Each row of a before or after table is a point. The points were changed in one or more steps. Then noise was added and the rows were shuffled. The steps act on columns, c1 being the first. What was done? A step turns or swaps two columns, mirrors them in a line or flattens them onto one, adds a multiple of one to another, or multiplies or shifts one. Angles are multiples of 10 degrees, from the lower column toward the higher: turns from -170 to 170, lines from 10 to 170 but not 90. Use the fewest steps. Two steps may share a column if one is a turn and the other turns, adds or multiplies; they go together, in the order done. Otherwise the lowest column goes first.
(in the rows, 128 means zero)

Before, 12 rows:
[[192 167 169]
 [177  90 183]
 [ 85 197 117]
 [ 80 171 132]
 [125 133  98]
 [178  93 200]
 [ 58 143 108]
 [144 163  97]
 [151  64 163]
 [ 93 115 165]
 [176  65 157]
 [ 98 158 156]]
After, 12 rows:
[[ 37 148 118]
 [154  56 149]
 [192  69 153]
 [189  74 151]
 [ 89 144 119]
 [204 154 125]
 [ 68 162 117]
 [120 140 119]
 [ 76 195 107]
 [146 169 121]
 [195  80 148]
 [ 86 107 145]]
Steps: multiply c1 by 1.3; flatten c2 and c3 onto the line at 160 degrees

Before (12 x 6):
[[147 194 185  75 100 184]
 [139  77 131 174  89  92]
 [ 84 126 143  95 154 100]
 [ 65 127 170 142 149  38]
 [153 141 119 179  75 175]
 [ 74 126 138 148 112 154]
 [ 43 137  65 172  60  46]
 [ 66 139 172 164  45  88]
 [150 125  85 155 128  91]
 [187  73 112 160 108 135]
 [ 87 150 121  96  33 142]
 [169  87 156  62  88  81]]
After (12 x 6):
[[162 118 133 175 129  92]
 [ 64 126 147  93 154  43]
 [141  74 170 135  95  80]
 [152 139 178 159  74 170]
 [ 37 141 154 203  56  55]
 [192  75 156 161 107 131]
 [ 64 142 181  95  42  85]
 [ 79 131 147 122 107 158]
 [149 193  97  59 102 186]
 [167  88  76  83  87  82]
 [ 79 124 104 100 161  92]
 [ 91 156 101 120  29 140]]
Steps: turn c3 and c4 by -70 degrees

Before:
[[134  83 101 143 109 129 152  61 180]
 [119 173  90 145 165 127 113  65 157]
 [162 153 141 148 102 130  80  64 142]
 [134 156 145 106 118  88 169 213  58]
 [147 179  91   7 106  77 168  69  80]
 [170 174 198 135  92 103 174 109 166]
 [155 178 101 139 201 127 157  74  20]
 [195 104 116 135 136 126 170 129 187]]
After, 8 rows:
[[134  97 102  62 166 119  75 156 102]
 [154 212 103  78 103 163 173 145 225]
 [143 123  92  51  76 104 127  19 203]
 [135 127 149 206  99 117 139  91 216]
 [165 111 143  71  95 120 155 159  87]
 [169 107 199 110  75 103  67 139 138]
 [193 129 114 136 155 119  57 134 113]
 [118 179  92  69 105 114 125 154 100]]
Steps: turn c2 and c5 by -70 degrees; mirror c4 and c8 in the line at 40 degrees; turn c7 and c9 by 140 degrees; turn c6 and c9 by -20 degrees

Before (14 x 11):
[[ 77 186 100  70 112 124  94 124 129 134  81]
 [155  63 114 148  81 114 151 148 203 159 132]
 [127 103  96 114 181 134  85 140 186  93 111]
 [119 184 177  73 112  94 180  79 124 146 128]
 [126 139 129  86 138 152  83  88  85  84  66]
 [ 61 134 136  68 158 137 125 133 124  87  86]
 [120 113 118 152 146 188 126 175 162 129 137]
 [106 107 113 152  97  77 219  63 116 205 154]
 [ 95 105 128  62 109 166 114 109 131 118 112]
 [134 113  88 136  55  70 249  94 133 145 189]
 [ 85  95 136 161  96 118 140 120 189 118 123]
 [112 122 122 154 107 139  94 136 161  96 139]
 [119  90 136 132  78  51 169 128 114 174 188]
 [102 158 142  87 109  97 152 135  90 117  55]]
After, 14 rows:
[[133  88 125 164 149 152  84 149  53  86 117]
 [122  66 118 119  99 193 129 144 160 126 113]
 [103 105 138 156 173  95 148 198  46 112 112]
 [119 133 178 161 177  92 178 157 127 141 136]
 [ 64  81 141 198 144 143 120 223  94  81 104]
 [102  50 114  89 133  77 219  29 141 201 154]
 [ 97  56 128 172 186 167 116 212 117 116 111]
 [ 81  46 136  82 128 113 134  69 160 117  77]
 [122  46 136  95 167  59 170 126 164 172 179]
 [129  62  94  75 178  73 248  84 183 141 162]
 [124  49  99 172  94 135  88 163 156  87  66]
 [156  14 111  87 152 108 146 115 181 160  73]
 [115  66 120  96 128 140  93  98 159  91 112]
 [ 78 133 103 160 178 122  92 212  90 131 102]]
Steps: shift c2 by -50; add -1.5 times c4 to c8; turn c4 and c5 by -140 degrees; turn c9 and c11 by -50 degrees

Before:
[[116 126 177 133  99  61 111 135  87  99 134  84  84 136]
 [110 137 192 185  52 119  55 132 111  95 151  86 104 120]
 [120 184 198 142  73 101 104 170  88 114  94 145  70  95]
 [191  96 158 145 195 136 168 168 201 202  50 147  82 176]
 [147  70  77 213  63  56 137 204  84 147 160 178  54 144]
 [ 75 132 102 162  85 101  91 185  97  92 128 122  83 103]
 [226 148 152 116 171  91 119 118 121 164 103 161 182 138]
 [173  88 149 101 148 147 177 131 173 194 102 180 130 218]
 [138  76  79 223 124 107 201 138  91 145 154 191  51 128]]
After:
[[154 121 186 183  57 121  56 136 109 123 166 163  99  99]
 [126 123 180 134  98  58 109 123  85 111 153 188 100 120]
 [ 96  72  95 165  85 100  92 107  97 104 154 171 138 116]
 [ 98  78  85 212  72  54 138  46  86 163 133 177 196 163]
 [ 53 138 177  99 140 144 176  90 176 153  63 107 172 208]
 [201  71 183 138  64 101 106 164  88  94 118 175 164  70]
 [111 136  83 223 132 104 204  74  91 159 130 177 212 146]
 [140 101 174 145 170 136 165  87 200 115  24 167 160 160]
 [224 135 156 117 164  90 122 150 119 134  87  66 141 130]]
Steps: turn c3 and c14 by -20 degrees; add -1.5 times c14 to c1; turn c2 and c8 by 110 degrees; add 0.3 times c11 to c5; turn c10 and c11 by -50 degrees; turn c12 and c13 by 110 degrees

Before, 8 rows:
[[105 143  95 122  86 122  98 134  85 121 187  11 163 139 147 165  88 100
   75 153]
 [126 147  82 129  70 169 102 168 110 132 152  47 176 152 143 197 102 132
   96 160]
 [163 130 144 218 149 123 147 114 155 139 144 128 106 150 129 141 141 118
  153 136]
 [ 80 110 157 152 137 124 154 142 112  49 106 119 150  70 157  98 148 122
  170 125]
 [163 142 150 141 125 128 123 104 129 138 115 112 114 115 112 135 128 116
  148 100]
 [162 171 135 182 137 127 123 123  99 126  99 125 129 173 112 139 114 113
  146 145]
 [175 120 147 170 140 114 130  72 111 133  99 133 154 145 151 154 106 123
  166  96]
 [185 124 137 173 114 113 164  94 116 131 111 142 127 132 109 122  91 124
  192 129]]
After:
[[126 129 146 101 103 124 216 114 157 138 145 130  73 151 128 133 121 119
  152 129]
 [127 170 135  96 125 127 173 123  99 129  99 124 131 172 121 133 150 114
  148 129]
 [132 124 135 137 154 112 187  97 116 129 110 142 126 131 120 113 164 124
  190 127]
 [128 142 151 118 132 125 137 104 129 139 115 111  94 116 114 127 132 114
  149 126]
 [122 142  94 105 181 121 109 133  85 122 188  12 218 138 153 170 142 101
   76 130]
 [126 120 146 111 126 113 165  73 110 133  98 135 193 142 160 146 142 124
  167 130]
 [132 108 156 138 111 124 162 141 111  48 107 120 183  68 149 106 103 123
  170 129]
 [117 148  80 104 192 167 116 168 111 132 152  46 247 152 143 196 128 132
   94 129]]
Steps: flatten c1 and c16 onto the line at 100 degrees; mirror c4 and c7 in the line at 60 degrees; turn c5 and c17 by 160 degrees; turn c15 and c17 by -20 degrees; multiply c13 by 2.5; multiply c20 by 0

Before, 8 rows:
[[112 146 119 164 178  92 106  72 135 164 122 152 109  93  90 118 161 150
   93 239 110 110 110 108]
 [131 166 137 166 156 153  88 141 110  63 157 106  85 139  96  95 124 155
  154  86 113  91 127 119]
 [112 124 156 103 174 134 129 127  93 136 141 114  55 139  92  86 162 169
   91 137  63 157 125 130]
 [122 158 130 136 131 157 132  89 125 161 137 104 161 142 126  97 163 142
  127 110 124 140 122 100]
 [189  57 128 141   7 139 122 132 131  92 110  98 141 122 123 126 154  10
  170 125 130 150  82 117]
 [131 137 139  98 159 140 137 139 120 162 102 174 139 124 131 124 109 173
  170 126 133 101 137 135]
 [110 114 148 153 168 169  80 116  65 151 121 148 149  81 127 208 148 161
  134 161  85 101 137 116]
 [112 100 125 157 162  81 130  89 133 162 123 107 142  92  99 133 145 150
  142 122 115 124  93 173]]
After:
[[143 103 139 108 165  85 126  89 132  95 130 110 139  91 166 131 144 150
  114 122 121 123  96 176]
 [151 127 105 162 175 133 131 127  94  77 144 108  50 130 150  80 164 167
  160 139 174 162 126 135]
 [130 142 120 150 158 139 137 129 124 102 106 173 136 119 119 130 115 174
   87 117 101  97 138 128]
 [142 142 143 104 178  92 104  75 138  87 124 152 111  90 181 114 161 154
  211  48 115 107 109 105]
 [134 161 128 120 124 159 129  91 122 105 139 104 164 142 130  97 160 144
  120 148 111 144 120  92]
 [ 62  59 115 112   8 138 126 128 139 163 106 103 142 120 138 123 153  10
   94 108 142 153  75 113]
 [151 113 109 109 164 177  75 109  69  87 125 148 145  76 138 210 145 162
  139 100 139 104 138 113]
 [129 165 118 105 157 149  87 143 109 171 156 107  86 142 175  90 128 154
   88 147 178  88 127 120]]
Steps: turn c1 and c3 by -170 degrees; turn c4 and c15 by 160 degrees; turn c10 and c21 by -140 degrees; turn c19 and c20 by -150 degrees
